Each point is reached from the start by the listed moves, each made 0, 1 or 2 times, or once backwards (-1), plus a little noise. Say if it took an odd or an even number of moves. Then give how often each move was made.

Moves:
(1): [10 -13 5 12 -1]
(2): [36 20 15 -71 -1]
Start: [17 -11 0 2 2]
Points:
[97 16 34 -128 0] => odd (1, 2)
[3 -56 -4 98 0] => odd (2, -1)
[6 1 -5 -10 4] => odd (-1, 0)
[63 -5 16 -55 -4] => even (1, 1)

Moves:
(1): [-39 -26 -17 7 22 6 -2 25]
(2): [-19 1 19 -2 2 -22 5 -9]
(3): [-12 -11 9 35 8 19 7 0]
(4): [5 -27 27 -11 5 4 3 -10]
(5): [4 -25 7 -7 -6 3 23 -4]
(6): [-2 13 16 -17 -4 5 3 -24]
(7): [-18 32 46 9 -6 19 21 21]
(8): [-9 37 3 -7 39 -3 4 8]
Start: [-10 13 -3 6 4 11 4 -3]
Points:
[-38 -65 17 -82 102 -34 37 -18] => even (1, 1, -1, 2, 2, 0, -1, 2)
[-122 63 45 93 33 49 20 24] => even (1, 1, 2, -1, -1, 1, 1, 0)
[18 84 68 -32 76 1 -4 -26] => even (-1, 0, 0, 2, -1, 0, 0, 2)
[84 -12 25 -101 -20 6 -16 -106] => even (-1, -1, -1, 2, 0, 2, -1, 0)
[47 90 -8 -43 72 10 -29 -53] => even (-1, -1, 0, 1, -1, 1, -1, 2)
[-94 53 141 67 17 19 40 39] => even (0, 2, 1, 1, -1, -1, 2, 0)

Moves:
(1): [-1 18 -17 9 -4 6 -25 -18 -11 -8 1 -20 -21 -1 5 4 -7 0 -9 -29 -9]
(2): [5 -22 -17 -2 2 -18 6 -16 -19 15 4 -14 -11 -3 16 -16 -6 24 -10 23 8]
(3): [12 -5 12 -13 3 1 -26 -14 1 2 19 -16 -5 -15 -13 -13 -10 12 -26 6 -5]
(4): [0 12 1 34 -15 -3 5 -16 -34 6 17 -37 10 -1 -3 -18 -10 5 -19 -4 -2]
(5): [-7 0 6 25 6 3 13 7 9 10 -3 2 -30 22 -13 -12 5 -3 5 -9 1]
(6): [20 8 25 5 -2 14 -62 6 36 -31 -9 5 14 -23 -6 10 -14 8 -11 26 0]
(7): [-20 -9 -4 6 5 16 -9 3 -11 4 3 -22 -26 -5 -1 -19 8 -9 -2 -7 5]
(8): [5 -5 14 -14 -6 -26 -8 -1 -13 13 -1 -3 1 5 9 -7 -5 -2 -4 1 -7]
(9): [-1 -5 2 24 0 -2 5 4 10 6 -4 1 -2 12 2 6 16 -2 6 -8 1]
(10): [4 -7 -17 5 -19 -4 2 -12 -8 9 -1 -14 -18 -5 16 -22 17 9 -19 22 -13]
(11): [-1 -8 -17 22 -17 -5 -27 14 14 -7 -19 -14 -3 -6 2 -4 9 -3 2 0 -6]
(12): [9 -14 6 -3 -2 1 17 -13 32 2 -13 18 -8 2 16 1 -13 28 -11 0 -4]
(13): [-20 -10 13 11 10 2 -28 -9 17 -14 -13 8 -20 -12 -12 6 19 15 -2 -14 -16]
(14): [0 -13 1 25 7 7 22 6 -5 -7 -3 -12 -1 -2 -5 2 3 -3 5 -1 -1]
(15): [-9 -13 -17 11 -2 -11 -1 -5 -15 7 -3 -4 6 -32 6 2 12 -7 0 11 5]
(16): [6 12 -11 -15 11 -8 2 -14 10 -17 -3 4 1 -9 13 -15 -1 7 7 3 4]
(17): [-8 4 26 21 -2 -9 29 -10 16 17 -17 -9 3 21 -13 26 8 12 11 -4 -11]
(18): [7 9 -2 5 -5 17 1 11 8 -16 -21 4 -3 -2 -7 3 7 5 8 -9 7]
Start: [-16 18 1 26 -11 -18 -7 13 -6 -19 -1 6 -8 -14 24 -19 23 17 -12 2 -12]
Points:
[-56 -100 67 166 52 56 15 32 112 -44 -133 32 -130 -54 -12 27 51 98 19 23 28] => odd (0, 2, -1, -1, 2, 2, 2, 0, 0, -1, -1, 2, 1, 2, 2, -1, 1, 2)
[1 23 35 179 -74 -69 38 -82 -61 48 -7 -171 -28 -42 33 -59 48 52 -86 -24 -54] => odd (1, -1, 2, 2, 0, 0, 1, 2, 2, 1, 0, 1, -1, 1, 2, 1, 2, 1)
[-28 -3 83 50 24 -11 95 84 3 48 30 8 6 64 -80 28 50 -49 36 -38 -2] => even (-1, -1, 2, -1, 1, -1, 0, 0, 1, -1, 0, -1, -1, 1, 0, -1, 1, 0)
[-58 -92 -122 169 -59 -31 -40 17 -157 58 42 -186 -117 -34 46 -154 100 1 -76 13 -4] => even (0, 2, 1, 1, 0, -1, 2, 0, 2, 1, 2, -1, 0, 1, 0, -1, -1, 0)
[-64 44 94 83 23 47 -29 9 205 -61 -115 92 -76 36 -19 95 39 62 42 -86 -40] => odd (1, -1, -1, -1, 1, 1, 1, -1, 0, -1, 0, 2, 1, -1, 0, 0, 2, 0)
[-84 -44 -76 138 -41 8 -142 -52 -29 1 -11 -134 -207 -47 -11 -93 88 72 -100 -73 -79] => odd (2, 1, 2, 0, 1, -1, 1, -1, 0, 1, 2, 0, 2, 0, 0, -1, 0, 0)
[20 71 -46 37 -36 -13 -66 1 -5 -68 30 -12 65 -53 66 -63 -70 19 -42 28 23] => even (0, 0, -1, 2, 0, 1, 0, -1, -1, -1, 1, 1, -1, -1, 0, 1, -1, -1)

Moves:
(1): [13 8 -5 12 15 -26 -29 8 -21 13 -15 -19 10 2 1 11 -18 -22 -13 -1 -3 -11 33 14]
(2): [-4 -2 -4 -10 17 9 -18 -7 7 1 -24 4 -6 8 -25 5 -8 -12 24 -16 -17 8 -2 -12]
(3): [-2 -19 6 2 0 -5 9 29 21 20 -7 -11 14 1 -7 8 -7 3 -18 5 -1 0 20 25]
(4): [29 -7 12 -2 41 -12 36 15 -3 3 24 23 16 29 41 -3 7 34 -20 6 -10 -38 -27 7]
(5): [-6 -1 -10 -14 0 -11 11 -1 35 -2 -21 0 -10 6 1 -24 33 -11 -2 -3 10 17 13 -5]
(6): [34 -10 18 17 -25 -19 -13 -16 0 3 39 20 13 -19 20 3 -45 -22 4 -16 -5 19 -18 7]
(7): [2 -9 0 -3 13 22 -60 -44 -29 21 19 -3 7 3 -10 -13 1 -6 -17 24 -28 15 7 -26]
(8): [-42 -10 -11 3 4 -30 -15 30 23 -2 -13 34 -5 -37 8 15 -5 -5 49 -46 1 -16 -11 -11]
(9): [-5 -46 -6 17 10 22 -45 13 -30 26 -26 15 -21 12 -2 17 29 11 -56 7 2 2 -20 28]
(10): [12 11 23 -7 12 -2 -48 43 -6 -20 -27 -16 -9 -10 -6 26 -7 0 -26 -34 14 -27 17 18]
(11): [-5 -3 25 16 -22 0 4 0 -9 -15 -6 -10 -10 -8 -12 3 -9 3 0 24 16 -5 8 7]
(12): [-25 -33 9 13 26 -21 1 1 18 -8 -11 -7 -12 -7 22 2 7 -8 6 -6 21 19 41 -33]
(13): [33 14 -3 32 20 10 -27 14 -7 3 -7 0 -17 -5 11 0 1 -27 3 14 -9 12 7 -15]
(14): [7 -7 -7 8 19 11 -7 -3 -9 2 -18 0 29 -5 2 12 4 14 -22 19 8 -10 -18 -13]
(15): [24 -27 64 23 -37 12 42 17 -20 6 -6 -9 -21 3 20 11 26 -8 -2 -2 -17 0 -2 22]
(16): [-10 24 14 -9 -11 39 1 -5 -32 25 14 3 22 1 9 -27 -12 8 21 8 19 -31 13 1]
(17): [15 -19 -18 -10 -4 -11 -8 22 8 7 4 20 -2 0 -1 4 -14 24 -2 -10 -4 6 -6 -5]
(18): [-21 40 38 -8 32 34 30 -12 -13 -69 -53 1 -19 3 -8 36 17 -2 18 -8 -43 11 3 36]
(19): [1 -50 15 28 -3 -21 7 26 1 -10 5 6 6 -3 6 1 -12 -9 2 -4 -5 14 13 4]
(20): [19 8 -2 0 -12 23 -6 31 20 15 -2 3 -11 18 14 -11 -13 -7 9 0 -27 0 2 -10]
(21): [-7 1 1 8 8 10 15 17 19 20 -8 -6 -1 0 -1 -17 -20 3 -1 -4 -17 8 18 -9]
(22): [4 15 -7 12 -30 -8 -17 4 -5 1 8 -43 -2 -9 -7 -20 -33 11 41 -3 11 1 32 13]
(23): [3 -41 -26 -2 -19 10 16 3 -6 0 -15 -26 -36 4 -18 -15 19 7 -2 31 3 -1 18 13]
(24): [-8 -44 -18 20 -5 -10 -22 -20 -2 6 7 43 -35 9 3 16 39 10 14 -36 -21 -5 8 -17]
Start: [10 -1 -7 10 0 -35 3 -15 4 35 -25 -4 -4 11 -5 -4 -27 -36 -1 21 2 -23 -40 -4]
Points:
[51 -30 -158 53 31 78 -126 -8 -90 34 -128 17 -39 58 -37 -66 84 -14 -65 135 -1 84 -42 30] => even (0, -1, -1, -1, 2, -1, 0, -1, 2, -1, -1, -1, 2, 1, -1, 1, 2, 1, 2, 0, -1, 1, 0, 0)
[85 -84 253 127 59 117 -20 175 -70 -91 -225 51 -106 -42 55 133 108 -46 -88 68 -159 -89 -83 84] => even (-1, -1, 1, 1, 1, 0, 2, 2, 0, 2, 2, -1, 2, 2, 2, 0, 0, 2, 1, 1, 0, -1, 1, 0)
[-77 -140 82 39 -48 37 -109 232 27 93 -221 -57 -160 -48 43 15 -81 30 86 -133 -74 -83 258 119] => even (1, -1, 2, 0, 1, 1, 1, 2, 1, 2, 0, 2, -1, 0, 1, 2, 2, 2, -1, 2, 2, 2, 2, 1)
[10 -74 -15 74 -33 12 50 147 72 192 -38 19 -64 -17 45 -151 65 -9 24 89 2 -90 -8 -48] => even (-1, -1, 1, 1, 2, -1, 1, 2, 0, 0, 1, -1, 2, 0, 1, 1, 0, -1, 0, 0, 2, 0, 1, 0)

Moves:
(1): [-7 2 -1 -1 -7 -3 -18 -3 31 1 -7 -28 11 -6 -22 -31 16 -12 12 21 -9 11 -22 -32]
(2): [-14 5 17 21 2 19 0 0 -7 3 -5 -27 5 -42 12 -11 -21 -15 -20 18 -2 2 -17 0]
(3): [16 -3 -12 -1 2 8 -12 -17 -11 -1 -25 12 11 -5 3 2 -10 -10 -9 8 20 9 -25 23]
(4): [0 2 27 25 -6 -31 7 18 5 -13 22 51 -21 34 1 -14 -13 -10 37 -3 1 -13 -16 -39]
(5): [-7 -6 4 -17 -5 10 -10 11 -4 19 -19 -1 13 15 4 21 1 -20 5 30 -12 4 14 -31]
(6): [-10 10 4 -3 -5 -30 6 -16 8 15 10 8 -14 3 -7 1 -36 -28 3 7 -15 -18 -2 4]
(7): [-9 36 14 22 -16 -10 -23 8 6 32 11 -39 13 7 -30 2 -8 14 17 12 20 28 4 -11]
(8): [23 22 5 -22 -5 10 -26 -19 -12 10 14 -1 -24 -7 -1 5 -26 18 32 -19 -6 22 -42 -7]
(9): [-13 -3 20 -4 1 7 1 19 -6 1 5 -9 11 29 -9 26 4 -5 4 -2 5 25 1 -7]
(10): [-16 -18 1 30 5 -9 -11 0 -9 -13 5 1 12 0 63 15 -48 -21 -6 7 0 21 7 -6]
(11): [11 -21 12 -5 -17 13 -28 -15 -12 -12 10 -17 -6 20 -17 23 -3 11 28 -3 -17 30 -15 -19]
(12): [7 28 -1 20 6 -6 4 -16 -20 -16 2 -14 -10 1 8 3 -19 10 -6 -20 35 -7 -4 1]
(13): [-32 -16 12 -6 -22 -33 -6 21 11 -11 25 20 24 45 -5 -16 -16 -10 -13 -9 25 -9 16 -10]
(14): [-3 7 -3 8 -5 19 -10 6 10 -23 6 2 5 1 29 -19 -15 -7 9 11 18 16 22 3]
(15): [-7 -56 0 -16 -20 8 -6 -10 22 23 2 -14 1 1 21 -26 -45 -27 32 21 27 -17 -4 -5]
(16): [-7 1 3 25 -15 -5 -21 33 -9 -31 7 -33 60 10 -14 -4 36 -26 2 -6 -13 32 27 4]
(17): [-15 -18 5 -21 4 3 -12 18 -16 -18 -2 8 -1 -1 10 25 0 -17 29 13 -2 9 -11 2]
(18): [-16 -6 2 2 26 4 -18 3 16 16 6 -5 -6 1 8 11 -21 -2 -2 10 -27 -20 -3 -3]
(19): [-10 -15 9 -29 -38 22 -2 10 22 -33 -8 -17 -7 -9 14 16 29 -11 11 -17 -24 -5 -14 -12]
(20): [-7 -23 -5 -1 -17 -12 3 -6 31 -10 27 4 19 19 7 6 -6 -19 14 14 -2 -15 29 -34]
(21): [-11 -14 -5 -1 -8 12 -2 -12 3 12 -17 4 7 -16 6 -3 -17 -23 3 3 21 8 8 -2]
(22): [24 -3 1 -8 11 -23 13 16 4 -9 12 17 -18 9 -23 5 3 19 4 -10 -25 -13 10 3]
(23): [-3 -3 -22 9 -14 18 9 22 2 14 13 -26 -6 -21 -31 -25 22 7 -1 -9 7 6 -3 7]
(24): [-2 1 -8 -19 -18 16 27 -8 22 16 -21 9 -5 -21 5 -16 -32 6 46 30 -13 -13 -4 -13]
Start: [-5 3 -28 -16 2 6 24 -13 -14 -6 -2 5 9 11 -10 -3 14 4 12 26 -12 40 23 -35]
Points:
[35 65 -12 -33 20 -3 -72 66 -43 -34 51 -35 -71 73 -40 190 -76 34 234 25 -125 139 -151 -167] => even (1, -1, 2, 1, 1, 0, 1, 2, 2, 2, 0, 2, -1, -1, -1, 0, 2, 2, 1, 1, -1, 2, 2, 1)
[88 1 35 -98 83 -82 7 -62 46 -5 68 201 -196 116 13 127 -114 73 238 35 -280 -40 -88 -269] => even (1, -1, -1, 2, 1, 0, -1, 2, 0, 1, 1, 0, -1, -1, -1, -1, 0, 2, 0, 1, 0, 2, -1, 1)
[-9 -236 -75 -118 -143 176 -34 -14 -25 -103 -34 -101 16 -115 211 50 -80 -142 156 24 -53 130 64 -43] => odd (-1, 0, -1, -1, 1, 0, -1, 1, -1, 2, 1, 0, -1, 1, 2, 1, 1, -1, 2, 0, 2, 1, 1, 0)

Moves:
(1): [1 6 -2 8 -7 10 -3 -4 14 13 21 10 -2 -10 7 -11 2 -9 14 -13 -17 0 16 -10]
(2): [3 -9 16 13 4 19 0 12 5 1 -6 -10 3 12 18 -17 -1 -10 10 -6 13 7 3 -7]
(3): [10 4 22 17 -5 2 18 2 32 6 1 -10 -1 4 -3 -5 3 -6 1 12 23 22 20 -6]
(4): [13 -14 2 3 1 4 3 -10 -1 0 -23 12 2 18 -14 5 -5 10 -1 -3 -2 5 0 -1]
(5): [4 -1 12 0 22 -10 -21 -14 1 -15 -4 2 20 6 -1 4 -7 -6 -6 -8 -1 -17 1 3]
(6): [-8 0 12 -7 10 1 -1 12 12 3 10 1 -7 -8 -11 -6 -9 -5 -4 -4 -5 -8 7 18]
(7): [-4 -1 1 12 -3 -6 -6 8 7 9 -4 -12 9 8 -7 9 5 -11 -6 -5 2 -9 0 -3]
(8): [-12 -16 -16 -27 -5 -7 11 -13 -6 -2 -6 -4 33 14 5 -10 17 -7 9 -18 6 8 16 2]
(9): [-2 5 -16 -14 -8 30 16 -6 -6 0 6 -10 -3 7 6 -1 19 14 14 13 -5 -7 17 -9]
(10): [0 5 12 -7 7 -3 -9 8 1 -3 1 0 0 11 -6 -6 4 16 19 -5 6 19 -4 1]
(11): [6 -11 5 7 16 -12 -20 -12 -13 11 -21 -12 -10 10 1 -3 16 -28 -1 4 -12 -13 12 -1]
(12): [1 -15 5 -6 -4 -2 -3 -11 -19 -25 -1 6 -3 8 5 8 7 6 -4 -15 -3 -5 4 -14]
(13): [-7 -18 5 -3 1 24 24 -11 -5 23 -9 -1 13 7 22 0 1 6 -4 -4 3 21 25 -12]
(14): [-3 -4 -4 -4 3 -23 -21 3 10 1 13 6 -18 -10 -2 8 -17 1 16 3 -8 -16 -6 10]
(15): [-11 -7 21 8 -3 3 15 -2 -4 -6 12 -7 17 18 16 -3 -20 -11 -1 17 0 12 -10 -14]
(16): [22 -4 0 5 9 4 18 0 1 2 -1 4 8 0 7 3 4 2 13 -6 2 14 3 -13]
(17): [9 21 25 1 6 1 -1 -8 2 5 0 13 10 6 12 6 -3 -6 12 -4 8 1 2 7]
(18): [7 7 2 -2 10 6 1 -8 2 4 8 -3 -1 -4 3 5 1 -3 2 -8 -1 9 -18 9]
(19): [-5 -9 -22 -9 1 -6 4 -11 -15 2 7 10 -7 12 -1 -6 18 11 1 -1 6 -5 8 -3]
(20): [6 -18 6 -13 4 -11 -21 7 -2 -11 9 15 18 6 4 -1 0 4 1 24 -8 -6 -15 -1]
(21): [14 -2 -9 3 8 -5 -9 8 6 -16 2 -3 4 14 13 -4 5 1 -18 -1 -7 0 6 0]
(22): [6 -15 4 13 -5 3 -3 -8 -18 -5 -6 3 16 -3 -1 10 12 20 1 -7 -20 -12 -8 3]
(23): [-19 17 17 -17 11 -11 -1 10 23 -13 6 7 2 2 7 -14 -6 -7 -9 17 -10 -12 -29 4]
(24): [-17 -13 -35 -12 5 -1 0 -10 -15 -3 -5 13 -16 -14 -9 17 10 5 4 5 -4 4 9 7]
Start: [1 -4 8 9 -21 8 0 12 -11 -18 -1 8 -10 -9 13 7 -22 10 33 -18 -13 5 -6 -12]
Points:
[81 -110 58 84 70 -15 66 -92 10 56 -107 -43 140 116 -17 24 42 -74 -4 -110 13 70 136 -14] => even (0, -1, 2, 2, 2, 2, 2, 2, -1, 0, 2, -1, 1, -1, 1, 2, 0, 1, 1, -1, 1, 1, -1, 0)
[9 -124 -37 -39 94 8 -69 -114 -155 34 -21 59 57 -71 27 87 29 27 66 -14 -118 -25 9 37] => odd (0, -1, -1, -1, 2, 1, -1, 0, 0, 0, 2, -1, 2, 0, 0, 1, 0, 2, 0, 2, -1, 2, -1, 2)
[4 -86 -101 -103 59 -24 30 -58 -104 -83 -125 59 2 84 -44 -21 161 88 69 -53 -58 -7 50 14] => even (-1, 0, 0, 2, 0, 1, -1, 2, 1, 2, 2, 0, -1, -1, -1, 2, 0, -1, 2, -1, 1, 2, 2, 2)
[25 -52 2 -7 -4 142 141 -87 -13 103 -58 6 55 0 41 5 55 4 105 -159 53 147 154 -18] => odd (1, 1, 1, 1, 0, 1, 0, 2, 0, 0, 0, 0, 2, -1, -1, 1, 1, 2, 0, -1, -1, 0, -1, 1)
[-53 -41 103 -22 40 -26 -47 -42 8 -54 49 27 134 57 114 -34 -18 5 47 -141 -74 11 57 -1] => even (2, 0, 0, -1, 2, 1, 0, 2, -1, 2, 0, 1, 2, 1, 1, -1, 1, 0, 0, -1, 2, 2, 1, 0)
[64 -144 15 26 -30 45 132 -72 -131 0 -79 -37 51 148 75 -29 70 22 53 -15 49 149 81 -140] => even (-1, 0, 1, 1, -1, -1, -1, 1, 0, 1, 2, 1, 1, -1, 2, 2, -1, 0, 2, 0, 0, 0, -1, -1)
[53 -96 39 21 10 -8 -15 63 98 17 87 55 34 25 60 -80 6 0 130 -3 -16 17 94 -31] => odd (2, 2, 2, 0, 0, 2, 0, 1, 0, 0, 0, -1, 0, 2, 0, 2, 0, -1, 2, 2, 1, 1, 0, 0)
[13 14 157 -45 23 18 50 38 20 -74 53 22 156 42 77 -14 -24 29 48 87 -40 50 -48 21] => even (-1, -1, 1, -1, 0, 2, -1, 1, 1, 1, 0, -1, 0, -1, 2, 1, 2, 0, -1, 2, 1, 2, 1, 0)
[65 -55 15 70 36 23 -47 -64 -121 38 -44 16 -38 3 75 51 69 5 40 -159 -60 8 85 -46] => even (1, 0, -1, -1, 0, 0, 1, -1, -1, 1, 2, 2, 2, 0, -1, 1, 1, 1, 1, -1, 1, 1, -1, 0)
[43 -40 59 73 -37 -6 -44 57 -4 -49 109 24 17 80 94 -13 -35 101 89 3 -52 34 -89 -63] => even (1, 1, 0, 0, -1, -1, 1, -1, 0, 2, -1, 0, 0, 2, 2, 0, 0, 1, 2, 1, 2, 2, 0, -1)
[98 -127 135 -10 21 53 35 -45 -36 15 -129 33 90 133 70 -36 52 -14 85 -49 41 98 115 -115] => odd (0, 1, 1, 2, 0, 0, 0, 1, 0, 1, 2, 2, 2, -1, -1, 2, 1, -1, 0, 2, -1, -1, 0, -1)

Moves:
(1): [9 -11 30 0 -3 8 -16 6 -12 7 2 -15 23 -5 13 -2 -12 -10 -6 10 15 16 -1 -13]
(2): [-22 -33 -19 -12 2 -2 4 9 -15 0 14 14 -7 -45 -27 -57 -11 -7 3 2 -5 -33 8 -13]
(3): [16 10 5 -20 29 5 -5 20 -9 -17 -16 -16 3 -14 -12 -3 -21 7 -9 0 1 20 -8 -13]
(4): [0 16 -10 14 -7 30 -20 -1 22 1 -4 -13 -5 -23 18 -6 -19 3 3 -5 -16 3 28 22]
(5): [6 18 4 -5 26 27 6 -4 18 -23 -2 4 6 22 5 -1 -5 18 -58 -23 22 -17 -6 2]
(6): [-4 -19 -11 8 -20 -16 20 -5 -3 -14 -8 -2 20 2 -6 13 6 2 1 15 -28 2 24 -6]
(7): [9 24 -8 -7 -18 2 7 33 -24 -25 -8 1 -4 11 16 -4 13 22 15 -26 28 -36 -9 -29]
(8): [-1 -5 -16 2 10 10 -19 -13 -16 -6 -2 -13 4 8 7 15 2 -13 6 0 5 0 -3 15]
(9): [-5 1 13 -6 12 15 0 10 -6 3 2 22 13 0 5 16 8 -5 -22 25 -29 0 5 4]
(10): [1 -5 9 -3 -2 5 11 -7 -11 10 30 -15 -4 16 10 -6 14 -17 6 -10 -10 -5 3 -16]
(11): [-25 16 1 -40 15 -45 -23 14 -27 -17 -8 -37 -9 5 -36 -10 -26 -3 22 -25 8 -3 0 -9]
(12): [-12 -5 17 6 20 26 14 -28 11 -2 3 -15 -5 -13 5 3 25 5 -16 -28 -2 -32 0 3]
(13): [21 -18 0 2 -22 -11 -4 -5 -14 -15 -4 -22 -7 -7 5 -10 -7 10 -20 18 3 10 -5 -11]
(14): [23 -7 17 14 14 0 -14 1 6 18 0 9 14 -2 -20 5 14 -9 -11 -3 -4 -20 -1 -2]
(15): [-16 14 26 -7 9 23 10 7 26 24 -5 11 -10 34 -6 -6 24 -23 12 14 14 0 55 -7]
(16): [-23 -37 -8 -16 6 -19 -10 -16 17 43 22 32 -57 -1 16 35 -35 -7 -2 -13 16 1 24 -17]
(17): [-4 0 -15 4 8 24 6 15 18 -37 2 -13 16 -53 -16 -4 31 4 4 10 4 15 -34 -12]
(18): [-1 0 3 23 -18 10 -6 2 -7 -10 6 8 3 2 -8 1 -18 10 4 -10 0 2 -10 -6]
(19): [11 2 19 -7 21 13 22 -13 6 -55 15 11 -16 18 25 34 25 -25 -5 -14 -3 -3 -1 -4]
(20): [6 -12 9 -28 -11 20 -25 -6 8 -3 21 22 7 2 7 9 3 16 36 -2 -4 5 -5 8]
(21): [-5 -1 -37 4 -8 -54 -12 1 -14 -30 15 -12 2 -7 -6 0 -42 42 40 27 5 -7 -36 11]
(22): [9 -10 -6 24 23 -3 4 25 -21 -26 21 -21 22 -33 -15 5 13 10 -18 -2 -15 12 -19 29]
(23): [5 -8 0 31 1 -6 -5 6 4 -3 -5 2 5 8 2 -10 20 -4 -1 -1 -9 11 -18 -4]
(24): [-1 20 -12 20 29 -12 -2 -1 -17 -17 30 8 7 -8 10 -12 5 14 -18 -10 5 35 -17 -8]
Start: [9 -18 4 -3 -15 3 12 -2 24 2 -8 -10 14 -27 24 -14 3 3 16 -28 -25 3 -8 -13]
Points:
[-20 -214 -34 -77 4 -152 -42 -25 -167 -66 28 -52 -109 -92 1 -19 -141 -26 71 -138 28 -54 -33 -157] => even (1, 2, 2, -1, -1, 1, 1, 2, -1, 0, 1, 1, 1, 0, -1, 2, -1, 1, 1, 0, 0, 0, 1, 0)
[-3 -56 61 -112 -35 16 37 54 -136 -221 -23 -127 48 -222 -46 -161 -57 51 51 -86 20 -62 -133 -199] => odd (2, 2, 2, -1, -1, 0, 1, -1, 0, 0, 1, 2, 1, -1, -1, -1, 1, 2, 1, 0, 0, -1, -1, 0)
[39 -163 -29 13 -103 118 -69 -172 162 -26 9 -18 -67 -85 116 162 -186 132 2 -32 -41 13 82 61] => odd (0, -1, 1, 2, 1, 2, -1, 1, -1, -1, -1, 2, 2, 0, 0, 2, 0, 2, 0, 2, 1, 0, -1, -1)
[-66 -68 106 -134 64 -90 -1 47 -60 -29 65 -34 -34 -25 -47 -29 -97 -72 58 -108 33 -7 -12 -154] => odd (2, 1, 1, -1, 0, 0, 0, -1, 0, 1, 2, 0, -1, 0, 0, 1, 0, 1, 1, 0, 0, 0, 0, 0)
[55 -4 143 -10 99 104 -31 -38 58 -2 -9 62 21 137 89 154 32 -81 -117 14 -1 52 112 -89] => odd (1, -1, 1, 0, 1, 1, 0, 2, 2, 0, 0, 0, 1, 2, 2, 1, 0, 1, 1, 0, 0, -1, 0, 1)
